Rows are points. Examples show where two turns around zero, p and q, send a point. Where does a point land after both, in the order given? Backwards means that the second turn is done in reverse. Each puzzle has new turns, and all numbers are rounded.

Turn p:
[27 25 -5] -> [26 25 -9]
[ -3 -28   7] -> [ -2 -28   7]
[28 10 -2] -> [27  9 -7]
[  7  -8 -32] -> [  1  -8 -33]
[-17  -6  -7] -> [-18  -6  -4]
[-42   7  39] -> [-35   8  46]
Turn q:
[ 36 -11   9] -> [38 -8  3]
[ -7 -24 -20] -> [ -5 -13 -29]
[-37  28  21] -> [-39  10  32]
[  8   7 -10] -> [ 6 12 -6]
Where do these land?
p, then q backwards: [-22 -17   5] -> [-24  -8  14]
p, then q backwards: [-25  -2  -6] -> [-26   1  -3]
p, then q: [ 28  14 -13] -> [22 24 -9]
q, then p backwards: [-21  34  26] -> [-30  15  34]
p, then q backwards: [ 47 -19 -12] -> [ 41 -32  -5]
p, then q: [ -6 -10   0] -> [ -5 -10  -4]

Turn p:
[-20  27  -5   8   0  -8] -> [-20  21 -17  -5  -4  -9]
[-21 -32  11 -10  30   7] -> [-21 -34  15   1  28  -4]
[-20  17  -8   1  13  16] -> [-24  10 -14   2  13  11]
[-16 -25  11 -38   4   3] -> [-11 -29  21 -29  12  10]
[-22  24  -3  19 -10 -19] -> [-20  20 -17  -1 -19 -20]
[ 56 -34 -11 -13  10  -9] -> [ 61 -26   7   3  15   0]
[-21   0  -6  16 -24  10] -> [-20  -1  -7   9 -28  10]
[-5 31 24 27  1 -1] -> [-16  37   8  18  -4 -15]
[ 69  -8 -12 -11 -24   2] -> [ 71   3   7   1 -12  20]
Turn q:
[ 25 -12  27  22 -28  17] -> [ 16 -17  10  25 -42   3]
[-25  21 -41   4 -36   8] -> [-23  46 -31  -8 -21   8]
[-45   7  -5  18  10 -30] -> [-42  19   3  17  27 -16]
[ 23 -12  15 -11  13  42] -> [ 27 -25  13 -10  -9  36]
[ 21 -10 -15  17  10 -11] -> [ 11 -14 -25  15   9  -7]
[ 23  17  21   9 -26  22] -> [ 27  10  14  12 -36   7]
[  6  16  15 -17  18 -14] -> [ 16   3  19 -10  20 -14]
[-19   6  -6 -27  17   5] -> [ -9   8   9 -27  20  10]
[ -8 -33 -11 -14  21 -39] -> [-22 -30 -13 -14  30 -28]
Where do these land?
q, then p: [  7 -20  27  23 -41 -14] -> [ -3  -9   7   7 -54 -22]
p, then q: [ 16  50 -19 -31  10  64] -> [ 34  34   7 -12  19  74]
q, then p backwards: [ -1  13  17 -24   8 -11] -> [  9   1  23 -18   7 -15]
q, then p: [-36 -17  -8  31  -5   4] -> [-44  -6 -16  18 -11   3]
q, then p: [ -6  -4  14 -12   5  -4] -> [-5 -5 16 -7  5 -7]
q, then p: [  4 -14 -30 -27   9 -14] -> [  7 -22 -19 -29  20   4]
q, then p backwards: [  1 -24   9  20  13  -2] -> [ -7 -27  -4  13  11  12]
q, then p: [ 14  16  -9  20   1 -23] -> [ 14  11 -23  11   0 -22]

Turn p:
[  2 -16 -25  44 -13  20  -3  -1] -> [-20 -28   0  36  -7  22  10  18]
[-24   3 -25 -12  16  23   1 -13] -> [-18   4 -12   6  29  21 -11 -20]
[-11   4 -33 -36   6   2   5   3] -> [ -4   8 -39 -11  13  10 -17 -18]
[ -9 -24  16  46 -20  20 -19  -8] -> [-17 -39  39  22  -3   5   1  21]
[  6  37  17 -39 -14 -24 -11  11] -> [  9  35  -4 -32 -24 -23 -28  -5]
[  8 -12  -3  31  29   1 -17 -11] -> [  5  -6  11  41  17 -10  12   3]
[ 13 -19  31  -2   4  14   2  24] -> [ 26  -7  15 -16  12   2   4  31]
[ 36  28  29 -32  -4  -6  16   8] -> [ 38  38   7 -29 -23   2  -2   1]
[ -4  21  13 -11   2 -18  15  29] -> [ -3  27  -9 -28  -5 -15   9  15]
[ -9 -10  24  54 -19 -17  13 -38] -> [-22 -28  45  15 -25 -10  39 -14]
[ -8 -15 -45 -43  14 -14  -3  -6] -> [  6  -7 -53  -3  19  -4 -17 -32]
Turn q:
[ 34  10   8   5 -16  16   9  -9] -> [ 34  13  -4   4 -15  -3 -10 -19]
[  7 -42  39  19 -16  43  21  -3] -> [ 15 -14  28  30 -41  42 -17 -20]
[ -1 -31 -39 -14  14 -27  -5  37] -> [ -4 -30 -21  -5   7  -4   9  59]
[-12  42   4 -25  22 -37 -26  18] -> [-10  17  18 -31  44 -34  16  20]
[-9 -8  7 13  2 39 35 -1] -> [  9  -6   0  13 -13  43  15 -24]
[  0  12  29  -3 -23   0  25 -35] -> [ -1   9  14  -5 -31 -12   8 -44]
[  7   0 -15   8  25 -18 -17 -15] -> [ -8  -9 -13  16  24 -25  -5   2]
[-16   8 -23 -21   3   9 -30 -13] -> [-19  -5 -17 -26  24   0 -22  -4]
[-11   9 -11  17 -10 -24 -12  22] -> [-16  25  -6   3   2  -7   7  30]
Where do these land?
p, then q: [ -5   3   0 -20  39  -6  -2   6] -> [  9  -4 -10   4  32 -22  16  -5]
p, then q: [  4 -13 -29  46  10 -14   0  21] -> [-11   8 -21  28 -15  21  32  28]
p, then q: [-13 -24  35 -17   8  16   8  12] -> [ 23 -33  27 -11  16  -3   3   5]
p, then q backwards: [-20 -17  -1  -9  33  23  -2 -17] -> [ -7  16   3   0  41  21 -14  -7]
p, then q: [  7  21   3  40 -10  12  -9  31] -> [-3 35 16 -1 -5 29 15 28]
q, then p: [  2  14   2 -34 -32 -19 -23 -53] -> [ -5 -10 -10 -13 -14 -44 -33 -50]
p, then q: [-17  26   0 -36 -34 -14  18 -43] -> [-25  -5  -5 -39 -16 -17 -29 -47]
p, then q backwards: [ 24   2  -5 -14 -21  20  10   5] -> [  6 -12  -5  -4 -20  28   8  17]
p, then q: [ 29   1  -4  61  14 -22   5  18] -> [  9  31  -6  29 -33  12  45  22]
q, then p backwards: [-11 -14  -1 -17  -7   4  -5  20] -> [ -4  -5  10   0 -20  16   5  15]

Turn p:
[ -3 -36  13 -18   0  20  22  35 -26] -> [-13 -29  19 -13   5  34  21  18 -34]
[ 23 -17  -5  -4 -22  -4  22   1 -17] -> [ 17 -19  10   8 -28   6  13   4 -17]
[-40  -4   0  37  -8  32 -14   9   6] -> [-59  23   6   0  -4   8   6  -7  11]
[ 13  25 -31 -33 -33  35 -22 -37  37] -> [ 13  -9 -13  19 -24  31 -51 -29  51]
[-11  11  28   0 -10 -17  24   7  -8] -> [  9   7  17 -34  -9 -11  10  14  -5]
[-22 -28  -6  10  -3 -26 -13   3  34] -> [-24 -25 -13  -4   9 -29  20 -10  26]
[ 20   5  -2   1  35  14   6 -24 -23] -> [ 25  22   7  21  20  12  -2 -17 -24]
[ -5  22 -39  -4  -4 -22 -15  26  20] -> [ -3  -2 -52   3  -5  -7  -3  23  23]
[ 10  19  -7 -16   5 -27 -25 -34 -35] -> [ 28   9 -23  -2  -4 -23 -33 -25 -30]
[  2   7  17  10  29  15  20 -21  32] -> [ 14  21  27   5  28   5  13 -11  30]
[ 12  -2  32  17  12 -21  -4  35 -21] -> [ -6   2  15  -5  13 -27   6  40 -31]
Turn q:
[  1  11 -33   9  17  -7 -25  21  16] -> [ 17  25 -22   7   5 -26 -20  17  10]
[  0  -8  15  17   5  -3 -21 -23 -47] -> [-16  -7  -5  -4  27   4 -15 -40 -30]
[  6  18 -61  21  -8  16   8   1  22] -> [ 29  42 -31  17 -37  -5   5   8  -3]
[  4 -12   5  21 -28  -9   1  -6  18] -> [ 14 -10  -2  20  -9  23  -6 -13  19]
[-20  -8  20 -30  12  25 -52 -13  12] -> [-31  -3 -25 -48  21  14 -23  13  20]
[ -6 -14  -3  28   9  -5  37 -14   6] -> [ 21  11  10  19  10  19  33 -11  -4]
[ -5 -11  18 -67   5 -16  23 -11   0] -> [-14 -35  23 -43  -6 -20  36   5  17]
[ -2  40  22   9 -22  -8   4  22   9] -> [-16   9  35  23 -20   0 -24   7  13]
[ -7  -3   4 -32   7   0  17  48 -42] -> [-34 -27   9  13   5 -41  17  26 -25]
[ 29 -12  13  24   2   8   7 -25   5] -> [ 29  -5   8  -4   4  33  -5 -12 -17]
Where do these land?
q, then p: [ -3 -20  -6 -17  -8 -41  18 -10 -16] -> [ 26 -16  16  -2   0 -20  30 -26   5]
p, then q: [ 11 -19  22   1  -5 -18  -5  -2  -7] -> [  1 -25  10   4  19  -7   2 -14   1]
p, then q backwards: [-17  -5  23 -14  -2  28  13 -19 -13] -> [  8  15  30   5   2   3   4 -35  -5]
p, then q: [-19  -2 -13  -4  12 -16  14 -19  58] -> [ 46  15   9 -22  -7  11  25  15  32]
p, then q backwards: [-20   5  10   0 -15   3 -37  67 -14] -> [-10   6  18 -33   5  52 -29  40 -13]
p, then q: [-22   2 -27  -1  53  26  18 -14  -1] -> [  8  51   7 -25  -7  11  20  10 -35]
q, then p backwards: [ -7  35  16   9 -12 -12 -45  -6 -16] -> [-17  16  16  -1 -10  20 -48 -25   0]
p, then q: [ 11   4 -11  30  15  -4  30 -13  -6] -> [ 12  13  34  14 -20   5   4  -8 -17]
p, then q: [-23 -17 -19  -4  -8  13  19  -1 -15] -> [-16   1 -10  -7 -20  14  28  -6 -13]
p, then q: [ 32 -13  -6  11 -16   9 -50  13  29] -> [ 10   7 -26  38  38  14 -18  -5  31]
q, then p: [ 57  29  12 -13 -13  10  26   4  -1] -> [ -9 -29  36  -8 -29  -9 -27  18 -33]

Turn p:
[ 10  74  11 -14  11   4  -2  43  -6  21  15  -7] -> [-32  62   3 -31 -18 -12  27  33   1  12  14  12]
[ 49  11  12  -8   7  -5 -21  34 -18   4  17  13] -> [ 19  30 -11 -32 -20 -12 -15  37  14   6 -17  11]
[-11  72 -50 -12  -5   8  -5 -13 -16 -10 -13  46] -> [-36  47 -61   4  18  -8  34 -29  -3   0 -17  30]
[-16   8  12  17   9 -16  -5  -1 -12 -16   1   9] -> [ -2   6  12  19   9 -11  -5   4 -11   3  -9  24]
[-24 -23  12 -18   1  14  -9 -25  16 -17 -75  32] -> [-18 -40  19 -14  24  17   4 -57  19 -21 -41  23]
[-21 -12   2   1 -10  10  -8 -21  16 -23  27 -17] -> [  7  -8   2  27  -4  23 -14  -8  -9 -19  32   6]
[ -3 -13  -9  -9 -45 -14 -10  -4  -3 -12 -61  -5] -> [-29 -21   1  14  -5  10  -1 -18  16 -31 -54 -22]
[-18 -22 -17 -13  10 -40  19  16   0   0  26  -2] -> [ -7 -28 -12   5  12 -36 -12  27 -19  -8  22  -6]
[  8 -25   8   0  11 -18  23 -19  -3  25  11 -29] -> [ 16 -11  19  -5  10 -11 -14   2 -20  10  15 -42]
[-12  -2 -22  11   9   8 -11 -15   4 -16 -13 -22] -> [-8 -1 -1 24 27 25 -3 -4 11 -1  4 -6]
[49 -7  3  4  8 23  5 32 -6  7 26 -7] -> [ 39  12  -8 -26 -18   7   8  39  16  12   7  -9]
[-10 -16  11  24   3  18 -13  25  -5  13  15   2] -> [  6 -16   8   4 -21  12  -2  20   3  31   6  16]
[-10   3   2  11  -7 -14 -20 -12  33  23 -10 -11] -> [-23   0  16  13  -9  -6 -17 -23  23  10  13 -14]
[-23 -22  16   0  -6  14 -17 -21  -3  16  14 -26] -> [ -4 -14  17   7 -11  31 -26 -10 -20  12  18 -10]
[ 30 -26  10   6   2   8  75 -19   1 -16  19  23] -> [ 72 -19  -1  -7   6 -26  38 -12 -23 -17   7 -12]
Turn q:
[-17  22 -19   0 -35 -11 -33 -23 -19   0 -36 -35] -> [-31  43 -33   1  10   8 -41   7  24 -15  -5 -20]
[ -6  12  25   2 -12  14  33 -11 -31  -8  38  27] -> [-24  16  28  -1 -17 -19  33  -2 -32  21  29   0]
[ -4  28   2   3   7  36  20  16 -11  21   7  47] -> [ -6   8  20  11 -12 -12  49  16  22  22  15  29]
[-43   3 -21  16  20 -38   8   0  26 -27   0  13] -> [ -2 -19  12   8  26 -34  -8 -22   8 -52  12   9]
[-22   9  13  31  32 -24 -14  15   8  33 -12 -11] -> [  7 -30  -1  32  38 -15 -10  12  28   8   5 -20]
[  0   3  20  -1  25   1 -11  -3  50   0   4   9] -> [ 21 -30  26  15  -9   9   5 -24  22 -10  -9 -12]
[  3  -6  27  14   1  10 -13  26  14 -33 -33  24] -> [ 17   5  23  28 -11  -9  10  19  -3 -25 -45   0]
[ 38  -1  -9 -13   7   1  18   4 -25 -32  15 -16] -> [ 24  18  -9 -33   0  12  17   8 -38  -7  10  -7]
[  1 -37  -7 -29 -16 -17  -4 -39 -25 -23  31  -7] -> [-17  16   3 -22   2  19 -30 -34 -53   2  11   9]
[  4   9 -35  27 -26 -14   2 -20 -10   4  -6  12] -> [ -8  28 -35   3   3 -30  -3 -20   6   0   4  12]
[  4   5 -35 -19  17  -7  -4   6   7  17  -3  29] -> [ 17   2   3 -13  17   2   4 -12  27   3   5  39]
[ 23  27  -5 -22  -1   6 -23  29  19  20  -7  10] -> [ 34   9  10  -9 -14  10  -5  15  43  13  -4   8]
[ -6 -30  12  -5  23  27  -4  20  -8   9  55 -37] -> [  8 -44   1   8 -12  36  -8  21 -36  16  41  -2]
[ 18 -24  18 -24 -49   3   3  -9  11  36 -28 -43] -> [-26 -11 -27 -31 -26  16 -36   8   7  35 -41 -23]
[  7 -21  13  18   5  13  24 -14  -8 -17 -28 -21] -> [-17  -9 -22   1   6   6  22   5 -26 -11 -30 -20]
Where do these land?
p, then q: [-18   2 -16 -21 -19  -4 -44 -22  -2  16  11 -42] -> [-21   9 -14  40 -16  31 -24  15   9 -18  36  -2]
q, then p: [ 11  19 -17  35 -12  10  18   6  29  -5   3  23] -> [ 12  -3 -12  28  -4 -38   9 -12   5 -25  -4 -24]
p, then q: [  0 -24  -1  13   4 -21  29   1  29 -23 -33  18] -> [ 13 -28   4  -3  19 -13   4 -30 -26 -16 -36 -14]
p, then q: [-31  11  39 -29 -19  35  -1 -32  -6  25  29 -32] -> [-44  37  10   8 -31  29   3  15 -29  26  37 -10]
q, then p: [-25 -16  13  16   1  -3 -11  10 -18 -17  21  -8] -> [  8   2   4  20  -5   6 -14  29 -16  18 -11  18]
q, then p: [-14  22 -27 -35 -10  12 -23 -29 -37 -18   5 -17] -> [-19  37 -20  -2  -4  30  16  -3 -14  -4  33  41]
p, then q: [  6  -1   7   9 -13  16   1  27   3  15 -32  31] -> [-24 -14   2 -23  -8 -13  -1 -11  16   4 -38  12]
p, then q: [ 16   3 -20   1  19 -13  36  55  22  -5 -16  17] -> [ 20 -46  17 -43  11 -34  -4  -2   0 -17 -12  10]
q, then p: [ 26 -36 -29   9  30  17  23  18   9  14 -11  29] -> [ 32 -31 -26 -26  17 -29  22 -18   7   9 -27  -5]
p, then q: [-23  17  -2   4   2  -9  14 -16  -7  43  -1  18] -> [-35   2  -5  -9  30  -7 -12 -13   5  26  17  -4]
q, then p: [ 15  -3  20  -1 -13  -8  -7 -20 -38  -2  11 -48] -> [-29  22 -10  -5   6  39  -6  30 -19  22   9 -17]
q, then p backwards: [ 12   0  18 -26 -16 -21 -28 -17 -11 -16  33  -2] -> [  6   5  35  -5   5   1 -16 -38  -5  22  19 -22]
q, then p: [ 24   6  14  27  46 -11  -4  19  25 -29 -21  15] -> [ 47   7  29   0  28 -11  15  14  24 -17 -24 -21]
